Each row of a before or after table is a point. The points were changed in one or more steps. Then noise was added and the rows were shuffled. The steps act on how far a point lies along the listed directions, d1 being the first. Name the steps. A step turns or swaps two directions, mirrors them in a line or flattens them onto one, adds a multiple of one to another, or multiplies one. Angles are multiples of 10 degrees, from the lower direction toward the higher: turns from -170 to 170, lines from 10 to 170 but not 90. Use the fewest steps. Two steps may share a direction if one is a turn and the other turns, adds or multiplies; they go together, in the order done. Otherwise the lowest direction goes first.
In the rows, zero is written as 128.

Directions:
(1): [103 162 144]
(2): [164 155 129]
(3): [120 141  86]
Before, 11 rows:
[[125 136 136]
 [168 147 125]
 [129  87  78]
 [129 134  67]
 [117 180 141]
 [107  98  78]
 [101 151 113]
 [ 87 129 134]
 [132  82  87]
 [ 96 107 120]
 [136 144 130]]
After (11 x 3):
[[119 181 143]
 [126 137 134]
 [137 142 129]
 [ 87 130 135]
 [170 147 125]
 [133  81  98]
 [136 124 101]
 [115  90 100]
 [136  79 104]
 [ 97 106 125]
 [103 148 128]]
Steps: multiply d3 by 0.4

Directions:
(1): [ 89 117 163 101 169 121 135 123]
(2): [146 141 131  82 121 106  91 158]
Before (12 x 8):
[[162 142  98 169  77 141 137 119]
 [131 124 133 127 132 137 146 127]
 [116 119 121 170 129 142 149 103]
 [ 96 123 135 143 156 141 163 113]
 [115 123 149 153 138 139 149 105]
 [ 89 131 147 125 161 135 148 126]
 [116 121 107 163 134 144 143 108]
 [176 149 106 130  88 134  82 161]
 [139 143 145 103 143 111 108 150]
 [152 135 117  92 125 105 117 146]
 [158 142 137  96 120 108 106 164]
 [129 119 125 150 123 128 149 117]]
After:
[[105 118 150 169 143 149 163  92]
 [129 114 124 162 124 133 159 112]
 [172 145  84 185  66 147 142 115]
 [161 141 118  74 121  97 102 158]
 [169 147 139  74 115  98  87 180]
 [112 115 103 182 135 153 157  97]
 [108 113 118 193 132 151 166  88]
 [ 78 126 155 128 170 137 156 120]
 [ 84 115 139 157 164 148 179 101]
 [128 122 132 131 133 139 149 125]
 [194 157  97 120  72 127  65 174]
 [142 148 147  83 143 102  95 161]]
Steps: multiply d1 by 1.3; multiply d2 by 1.6

Directions:
(1): [136 127 134 156 192 144 161 116 113 155 136]
(2): [103 118 149 155 134  70 126 134 139 120 172]
(3): [147 114 157 144 134  91 109 131 114 141  67]
Before:
[[135 154  98  70  38 164  70 136 151 100  83]
 [139 132 163 141 159 113 115 125 108 132  84]
 [102 105 146 141 111  83 110 138 136 125 135]
 [157 119 130 126 118 165 124 114 117 137  79]
 [169 120 123 103 105 141  98 128 112 143  34]
 [142 106 160 135 101  96  86 135 128 131  25]
 [120 113 169 163 128  70 100 134 114 110  75]
 [151 134 104  90  66 169 111 149 124 120  70]
 [153 125 129 120 138 144 134 129 105 133  85]
 [116 123 131 126 158 141 150 132 112 135 130]
 [120 144 102 115 116 158 143 118 134 135 151]]
After, 11 rows:
[[147 120 134 146 154 163 147 110 111 149 114]
 [164 138 105 115 143 200 155 131 108 154  80]
 [116 128 141 133 103 111  99 133 121  99  94]
 [104 119 136 134 148 116 143 140 112 123 142]
 [121 135 157 135 156 110 118 125 119 120 122]
 [141 124 135 137 163 136 151 129 106 139 120]
 [144 119 132 124 125 152 120 124 127 139  63]
 [160 127 118 124 164 166 143 115 108 158  82]
 [112 114 129 113  82 117 100 143 136 120 115]
 [124 139 115 128 132 141 145 119 128 146 137]
 [167 163  92  90 128 228 117 120 119 149  58]]
Steps: turn d1 and d2 by 60 degrees; multiply d3 by 0.4

Directions:
(1): [113 167 123 153 134 103 142 124  97 147 129 170 138  84  90 168 101 138]
(2): [114  81 145 115 128 123 154  99 143 110  97 170  75 113 115 138 155 151]
(3): [126 136 100 119  93 170 126 142 117 133 106 101  82 142 136 177  90 150]
(4): [134 143 102 129 154 113 101 133 139 181 129 161 118 157 169 153 170 152]
(5): [133 112  77 105 166 132 168 136 102  89 163 126 134 130 135 163 148 107]
(6): [152 130 152 129 108  82 180 191 147 123 115 120 138 134 146 143 129 151]
Before:
[[160 142 128 137 124  92 153 169 154 152 136 158 168 142 153 145 143 141]
 [126 148  84 135 190 106 123 120 102 106 181 167 145 134 136 152 166 103]
 [182 121 205 146  89  43 215 219 172 111 125  98 181 126 155 137 128 152]
 [133 101 129 120 128 128 111 135 147 146 130 116 121 176 173 102 157 115]
 [120 142 131 142 145 130 105 108 124 131 132 151 127 106 110 119 130 116]
 [133 127 130 133 138 147 101 101 149 148 136 135 128 154 127 126 137 133]
 [121 161  93 140 154 118  87 122 117 170 159 126 151 133 144 126 129 118]
 [143 129 109 123 121 183 113 128 128 127 140  86 125 158 153 102  92 105]
 [128 124  68 135 119 168 109 126 121 143 120  81 113 140 150 192 115 146]
 [123 146 123 130 146 126  97 110 124 158 164 151 137 141 129 112 135 137]]
After (10 x 18):
[[134 170  83 140 143 161 126 128  90 144 158 123 141 126 130 152  77 108]
 [126 174 167 173 129  87  71 124 147 171 126 167 141 136 134 103 138 143]
 [134 162 104 141 144 110  84 143 134 180 153 109 159 151 164 114 133 122]
 [122 136 101 135 152  94 159 147 100 140 150 157 139 128 133 168 134 116]
 [137 130 110 128 153 135 128 114 138 141 147 144 134 151 131 153 144 134]
 [130 125 130 130 145 138 100 114 143 129 131 136 121 133 137 104 151 115]
 [169 108 200 140  88  73 230 194 144  58 142  74 191  98 115 123  97 115]
 [133 141 122 121 148 121 104 127 133 156 165 141 142 157 149 113 147 139]
 [126 146  89 154 104 151 100 132 124 168 107  93 117 127 142 194 100 160]
 [165 135 149 136 105  96 160 176 161 133 131 133 175 140 146 124 129 133]]
Steps: turn d1 and d5 by -140 degrees; multiply d2 by 1.3; turn d4 and d6 by 30 degrees

Directions:
(1): [134 115 132 130 106 158 131  93 162 135 155  57 163 113 146  93  85 148
 140 108 103 122 136 121]
(2): [178 101 145  81 137 174  98  96 107 142 144 156 123 160  95 114 141 116
 160 141 103 139 127 112]
(3): [ 97 154 113 104 145 101  78 115  88 156  87 109 159 130 102 111  90 132
 121 134 145 124 109  88]
(4): [ 91 132 151 131 103 141 138 107 146 140 150 189 120 135 106 101  67 143
 111 149 161 148 150 149]
Before (10 x 24):
[[121 153 122 121 140  87 119 139  98 128  94 129 129 129 113 138 135 120
  121 117 129 135 125 130]
 [158 121 118 136 140 131 146 137 134 103 134 133 113 132 154 155 173 102
  137 123 103 126 121 136]
 [110 125 148 139 105 128 153 125 145 126 150 123 119 133 138 109 107 138
  130 131 127 120 140 151]
 [145 132 132 105 144 145 110 131 106 135 134 159 118 145 100 127 142 122
  139 132 122 150 127 128]
 [153 133 103 142 150  97 143 168 101 112 104 129 109 138 147 159 208  97
  136 126 109 119 114 110]
 [ 45 185 111 166 146  40 141 194 124 119  77  83 143  77 170 143 122 142
   77 112 174 101  99 129]
 [128 125 117  96 152 129  83 116  96 136  96  82 164 120 129 109 119 117
  167 115 108 129 112  82]
 [ 86 141 141 129 112 128 123 102 137 147 131 144 127 122 120 109  83 149
  110 150 151 140 134 127]
 [117 120 148 151 104 140 165 124 172 124 159 141 111 114 153 121 106 148
  123 147 152 143 155 163]
 [120 145 102 104 144 113 106 127 102 144 111  97 153 135 127 113 119 132
  120 128 115 128 123 104]]
After, 10 rows:
[[118 155 111 137 149 102 130 165 116 120 115 117 121 116 134 147 156 127
  122 116 126 135 120 136]
 [ 85 147 127 160 112 102 170 146 132 125 125 198 105 136 130 122 115 122
  105 146 159 140 144 145]
 [121 130 133 152 116 127 161 127 159 109 152 151 115 120 158 136 117 122
  119 130 129 131 140 155]
 [149 119 127  98 146 142  95 108 102 142 118 109 131 135 119 132 157 123
  146 141 110 125 108 102]
 [115 155 135 112 132  96 116 131  95 132  97 169 121 136  98 133 117 117
  122 132 140 143 131 140]
 [185  97 146 109 123 176 134 100 151 128 161 101 126 130 149 125 156 138
  166 131  99 135 140 130]
 [ 94 152 105 115 134 101 114 133 107 146 112 133 135 137 121 115 105 135
  103 141 141 138 128 117]
 [ 64 151 119 138 135  88 114 139 110 130  86 124 146 103 136 114  83 129
  130 125 154 135 122 111]
 [106 129 176  58 142 157  88 100  92 165 131 245 110 166  59  86  80 129
  123 182 168 152 127 121]
 [145 107 145 117 114 145 133 109 130 129 154 101 124 140 134 111 129 133
  154 125  95 114 130 133]]
Steps: add -0.5 times d3 to d1; turn d2 and d4 by -140 degrees
